Rows are points. Any point is a mix of the corners, with weights that add up to 1. It lies inside the corners' shape when no weight is negative. Is each point inside? If not, which corners have a negative weight?

Corners:
(1): 3 94 0
(2): -39 -53 56
(3): 20 0 41
(4): -52 -71 -4
Points:
-19 3 27 -> inside
-6 61 4 -> inside
-40 -78 28 -> outside (1)
0 16 46 -> outside (4)
-38 -50 40 -> inside
-47 -61 0 -> inside
-12 3 18 -> inside
-38 -70 27 -> outside (1)

Corners:
(1): -33 -89 47 6 15 -10 10 5 -37
(2): 61 -44 24 33 -21 -17 43 2 -22
(3): 62 78 46 -25 47 121 42 -21 22
(4): -23 -25 -29 16 29 1 25 26 -39
(5): -10 21 8 -28 -16 42 -31 53 2
(6): -92 115 -50 -41 37 20 11 -71 -21
(7): 17 -68 -8 17 -8 -16 11 1 15
(8): -10 4 -28 -12 30 -2 -50 -5 -31
(9): -23 76 -39 -34 37 -21 -15 45 19
(10): 33 -77 38 82 0 8 21 34 4
Points:
-15 -21 -5 3 3 -17 -3 -3 -15 -> outside (3, 4)
-39 21 -16 -23 21 -14 -10 3 -30 -> outside (3, 7, 10)
8 -6 4 10 22 14 15 3 -3 -> outside (5)
-23 -29 9 -1 9 21 -4 8 -13 -> outside (2, 9)
-37 40 -16 -15 20 10 12 -26 -17 -> inside
-2 -10 6 12 9 15 16 -11 -14 -> outside (9)
34 -28 23 -4 16 46 26 6 -17 -> outside (6, 9, 10)

Corners:
(1): 36 42 -9 19 11 -44 82 -9 25 -28 21 -70 -107 -84 51 38 93 -4
(2): -5 2 49 59 20 29 73 80 -11 28 -12 -63 34 -47 61 -40 -12 -12
(3): 18 4 59 76 -8 54 -66 11 -30 -68 1 -8 16 -2 -12 38 -77 73
(4): 60 59 26 -83 -48 -61 22 -8 42 -42 -2 -21 18 -46 34 -12 71 -28
(5): 37 16 3 -25 -59 40 -11 -12 -7 -9 65 19 79 -54 22 5 64 -32
(6): 13 66 -23 -6 -86 -73 -65 -60 -70 24 -34 29 -38 -1 -31 -32 -22 -32
(7): 55 -39 -27 43 58 -61 59 -57 -41 27 -18 52 -62 -60 75 -38 86 16
(8): -44 -31 71 -13 -16 22 -95 -38 -34 13 27 -68 42 6 -15 30 -6 17
(9): 20 3 -73 -12 13 -5 11 -42 39 22 -28 -9 70 -19 -36 -19 -24 -44
(10): -21 -83 56 27 11 63 40 -7 -38 -57 33 69 26 26 -8 -63 -86 45
(11): 57 -41 53 19 -38 -4 -7 -67 -14 6 54 -78 -15 -13 81 -83 78 24
(12): 12 69 -18 3 40 -51 29 72 7 83 7 27 -18 -67 -55 -108 58 -48
(13): -55 14 -53 56 51 24 23 14 -2 -87 -53 -44 31 30 77 -72 -18 -66
(14): 0 -39 58 43 27 -69 -23 48 -23 -7 54 -14 -62 -92 48 -55 -10 63
(15): -79 -50 82 97 44 57 -75 48 46 -37 25 45 -10 13 -18 58 -87 15
(16): 2 -4 -26 3 -22 -53 59 -7 -60 53 19 0 35 33 -39 10 60 -22
(17): -55 78 19 11 -73 -81 -50 -55 48 10 -8 -60 -36 12 34 -55 82 31
(18): 39 15 -3 -1 -15 -6 -55 -73 -53 68 53 -77 -82 21 84 34 -34 10
(19): -18 -13 -45 15 -62 1 -64 -13 8 21 -48 61 -29 49 11 52 -6 45
Points:
7 -34 52 10 -5 18 -17 2 5 -16 45 3 7 -11 0 7 -10 25 -> outside (2, 6, 7, 13, 17)
14 17 2 17 -5 -14 -17 0 -13 2 6 -13 -8 -32 10 13 2 -3 -> outside (10, 11, 17)
24 -1 3 -7 -11 -22 -3 -14 -13 23 29 20 -10 -36 -1 -12 35 -12 -> outside (2, 3, 13, 17)
0 7 5 23 -12 -14 -13 -8 -6 5 -3 7 -13 -9 13 -17 13 16 -> inside
7 40 15 28 -23 2 0 5 4 -25 1 -24 -27 -18 31 -21 6 -6 -> outside (7, 8, 9, 14, 16)
7 -16 3 13 -28 -7 -22 -35 -23 0 -1 1 7 8 25 -18 -3 22 -> outside (1, 12, 15)
